Each row is a point. Each copy is the shape, with its points in the same order, turned, moved and blurred by noise. Is it also mirrored, or only turned?

Shape, 8 rows:
[[-25   5  37]
 [-63  49   4]
 [ -2  14 -56]
 [ 75 -38  33]
 [-11  39  -5]
 [ 33 -39  -6]
 [ 32 -55  21]
 [ 60 -30 -38]]
Copy 1 (8 x 3):
[[ 26  38  14]
 [ 78  51 -17]
 [ 40 -41 -39]
 [-71 -25  17]
 [ 29  23 -26]
 [-18 -40  15]
 [-24 -29  43]
 [-24 -66 -14]]
Copy 1 is: mirrored
Copy 2, 8 rows:
[[ 18  26  21]
 [ 78  40  16]
 [ 40  -4 -65]
 [-80   4 -16]
 [ 34  46 -27]
 [-23 -24 -36]
 [-34 -23  -4]
 [-35 -23 -76]]
Copy 2 is: mirrored

Shape:
[[ 26  25 -53  79]
 [-41 -25 -10  -1]
 [ 18  41  26  -1]
 [ 12 -63 -17 -23]
 [ -7  -8  -8  -6]
 [ -6  38  62  -2]
 [-15 -16  -3 -47]]
Copy 1:
[[-86  29  23 -30]
 [-11   2 -11  43]
 [ 17  27 -17 -40]
 [  4 -64  14  20]
 [ -7  -6 -16   3]
 [ 45  47 -12 -23]
 [ 10 -28 -37  16]]
Copy 1 is: mirrored
Copy 2:
[[ 20  35   4  95]
 [-28 -42  29  13]
 [ 40   9  -2 -15]
 [-72 -10 -12   1]
 [-16  -9  16   6]
 [ 53 -24  -7 -33]
 [-36 -13  26 -31]]
Copy 2 is: only turned
Copy 3 (7 x 4):
[[-54  60  49 -46]
 [ -2 -19  33  28]
 [  6   1 -25 -46]
 [ 56   0  61  16]
 [ 14   2  19   4]
 [  1 -42 -36 -43]
 [ 41 -12   5  31]]
Copy 3 is: only turned
Copy 4:
[[-22  68 -73 -43]
 [-33 -10  15  24]
 [ 53  18   4  -5]
 [-39 -17  43 -36]
 [ -9  -4   8 -10]
 [ 56  25  20  22]
 [  4 -48  28 -10]]
Copy 4 is: mirrored

Shape (12 x 8):
[[ 35 -38 -11 -22 -78  -6  78 -13]
 [ 56  -7   8 -28 -63 -19 -37  19]
 [ 56  35 -41 -22 -22 -15  24 -18]
 [-43  11 -28 -25 -28  15 -13  43]
 [ 10 -44 -24   8 -48  57  28 -58]
 [ 37 -25 -32 -21 -66 -27  22 -52]
 [-37  76  25  28   3  48 -31  66]
 [-86  49  29  28  30  19   0 -25]
 [-35  -8  -8  42  45  24 -18  70]
 [-70  32  -5  22  26  79  28 -32]
 [-22  31  38 -33  48  31 -15  43]
 [ -1   1 -23 -40   3  16 -40  73]]
Copy 1:
[[ -7 -40 -35  69  12 -22 -51  67]
 [-57 -52 -22   5 -38 -10  30  29]
 [ 19 -72 -22  17 -24  38 -22  17]
 [ 22  -9  -6  15  28 -39  27 -24]
 [ 14  34 -64  65 -26   2 -39  44]
 [ 18 -52 -37  42 -38   8 -20  84]
 [-21  15 -15 -48  47   1   3 -87]
 [ 38  62  26 -27  47  36 -17 -16]
 [  5  36  25  -7  -7 -46 -24 -77]
 [ 51  79 -23  24  48  40 -35 -29]
 [-28  16  45  17  27  22  12 -63]
 [-15 -21  15  24 -19 -30  40 -60]]
Copy 1 is: only turned
Copy 2 (12 x 8):
[[ 23 -27  48 -53  36 -12 -30 -75]
 [  6  -3  -2  39  18 -36 -67 -30]
 [-16 -42 -10  21  21   5  -1 -74]
 [ -2 -26  18  28  36  60 -22  33]
 [-53   2  50 -46  59 -17   2 -27]
 [-27 -48  38 -21  10 -38 -23 -60]
 [ 19  52  10  88  39  76  29  36]
 [-19  11  35  23   4  35  90  57]
 [-12  58 -18   9 -12  92   3  40]
 [-35  26  30  -7  63  56  91  25]
 [ 37  20 -49  29  25  34  35  47]
 [  1   0 -44  31  26  53 -53  29]]
Copy 2 is: mirrored
Copy 3 (12 x 8):
[[-55 -36 -52  33 -63  30   7 -38]
 [ 32  19 -28 -17 -71  13 -41 -25]
 [-12  11 -20  55 -27  18 -42  17]
 [  4 -37  42 -29   0 -10 -18 -19]
 [-30 -62 -85  -9  -8  17   0  16]
 [  6 -24 -73  48 -34  26  -7 -24]
 [-23   7  52 -70   9 -80 -60  13]
 [-30   4  -3 -31  83 -79  -4  -8]
 [  0  -6  50 -60  -3 -61  31  45]
 [-61 -40 -13 -41  80 -43 -11  30]
 [-28  47  42 -65  25 -10 -12  13]
 [ 23   0  57 -48 -28  17 -16  10]]
Copy 3 is: mirrored
Copy 4 (12 x 8):
[[ 33  35  71  54  -4 -51  46  21]
 [ 19 -11  -1  36  64   9  47  31]
 [ 34  34  44  -7  50 -16 -15  44]
 [-15 -17  12 -32  23 -14  17 -45]
 [-28  95  30  46  10 -43  22 -12]
 [ 27  57  67  50  33   6  24  17]
 [ -4 -28 -84 -54  11 -35 -23 -34]
 [ -2  48 -46 -55 -53  16 -28 -48]
 [-72 -37 -30 -24 -18 -14 -34 -13]
 [-32  82 -23 -55 -36 -40 -28 -49]
 [-32  -6 -46 -78 -10  -6  20  20]
 [-45 -44  -1 -39  50  -8  25   0]]
Copy 4 is: only turned

Shape, 14 rows:
[[ -5 -20 -23  -3  26 -12 -41  10   6]
 [ 20 -36  10 -27   1 -14  14 -14 -20]
 [ 13  24  51  27 -42 -53  -7  42  29]
 [-38  28  74  19 -42  21  12 -19 -14]
 [ 16  13  15  19 -18 -18 -46  -3  17]
 [ 14 -55 -35  20  -4 -31 -27 -13  -8]
 [-73  26  44  13 -44  -1  37 -31 -26]
 [ 19 -42  -3 -13  13   3 -36 -22 -33]
 [-56  32  59  58   0   7  25  -1 -15]
 [ 19 -10 -46 -14  13   0 -19  19 -17]
 [-28 -41 -10   1  18 -11 -43  44  58]
 [ -2  29  20  22 -35 -13   2  -4  53]
 [-33   0  43  43 -37  41  37  -2  -6]
 [ 42  -6  20  -3  12 -27  21 -48  -6]]
Copy 1, 14 rows:
[[ -4 -21   7 -16  20  34  25  43  13]
 [ 23 -10 -10 -12  -6  -6  11 -12 -25]
 [ 25  16 -76 -32  52  37 -66  15 -12]
 [  5  17 -41  41  37 -32 -75 -13  20]
 [-12 -12 -34 -34  47   6 -22  28  15]
 [-14 -56  25 -33  19  24   5  10 -23]
 [-17   8 -19  67  19 -20 -86 -14 -13]
 [ 12 -44  20 -14  11 -24  21   6  -3]
 [-12  15 -38  61  56  13 -48 -35  21]
 [-12   3  13 -19  28  10  36  39 -34]
 [  7   6  25 -39  17  71 -12  44  34]
 [-37  31 -43 -27  26  16 -56  10   8]
 [ -7  25   1  24  61 -23 -67 -37  11]
 [-13 -16 -56 -19   1 -16   8 -32 -26]]
Copy 1 is: only turned
Copy 2:
[[-41   6  20 -39 -32 -20  11  16   2]
 [-23 -46 -26  -6 -31 -14 -17 -23  -3]
 [  8  71 -50 -35 -14  28 -38 -17 -16]
 [-15   6 -44  10  46  41  18 -31 -43]
 [-32  44 -35 -28 -14 -12   6   1 -15]
 [-42 -27  -3 -22 -43 -45 -32  35 -20]
 [ -7   1 -15  67  27  47   6 -29 -56]
 [-70 -52 -19 -24 -33 -30  10   3 -13]
 [  3   5 -25   5  42  75  16  17 -40]
 [-56 -10  20 -18 -24 -17 -10  10  38]
 [ -1  15  51 -82 -12 -26  -5  -2 -17]
 [ 16  54 -23   2   2 -16  -3  -4 -10]
 [-10  -6 -26  14  79  25 -17 -11 -25]
 [ -1 -35 -67  11 -35 -18  11   4  12]]
Copy 2 is: only turned
Copy 3 (14 x 9):
[[-42 -26 -14  21  36   6  17 -20  33]
 [ 17  -2  26   8   3 -11  -6 -21  46]
 [-37 -54  47 -36   9  24 -72 -49  21]
 [  9   6  56 -73   0  29 -12 -29 -29]
 [-25 -44  28   8  31  40 -14 -10  18]
 [-37 -13  33  27  61   1   8  11  72]
 [-14  62  58 -67  -2  12 -14 -21 -31]
 [ 16   4   6  14  40  15  18   5  42]
 [-25   7  39 -95 -17  26  -9  -6   5]
 [-23 -22 -13  26  37 -26  -5   8  22]
 [-76 -61  -2  -4  41  -1  30 -60  40]
 [-45 -41  61 -18   8  18 -17 -32 -20]
 [ -3  -5  69 -87  10 -13  14 -11  -6]
 [  3  -1  47  28 -33  15  -5   9  39]]
Copy 3 is: only turned
Copy 4, 14 rows:
[[  1  42   5 -22  15  -9  25  11  22]
 [ 36  13 -11  21  18  33  25 -12  -4]
 [ 12  48 -29  49  -3 -72 -28 -35 -31]
 [ -2 -43 -22  41  -6 -34 -11  25 -69]
 [ -2  36 -32  -5 -22 -40  10  -9 -16]
 [ 47  33 -30  -9   3 -10  34   9  46]
 [ 16 -75 -13  33  32 -48   4  15 -54]
 [ 12  23 -33  -6   3  34  37  19  14]
 [-18 -50  10  56  -2 -58 -21  27 -21]
 [ 10  28 -10 -38  23  17  -4  -5  28]
 [ 23  81  39 -13  20 -40  16  31   2]
 [ 27  11   5   2 -25 -63 -10 -23 -42]
 [ 33 -42   2  36 -11 -27 -35  42 -36]
 [ 20  -7 -12  28 -25  19  35 -46   0]]
Copy 4 is: mirrored
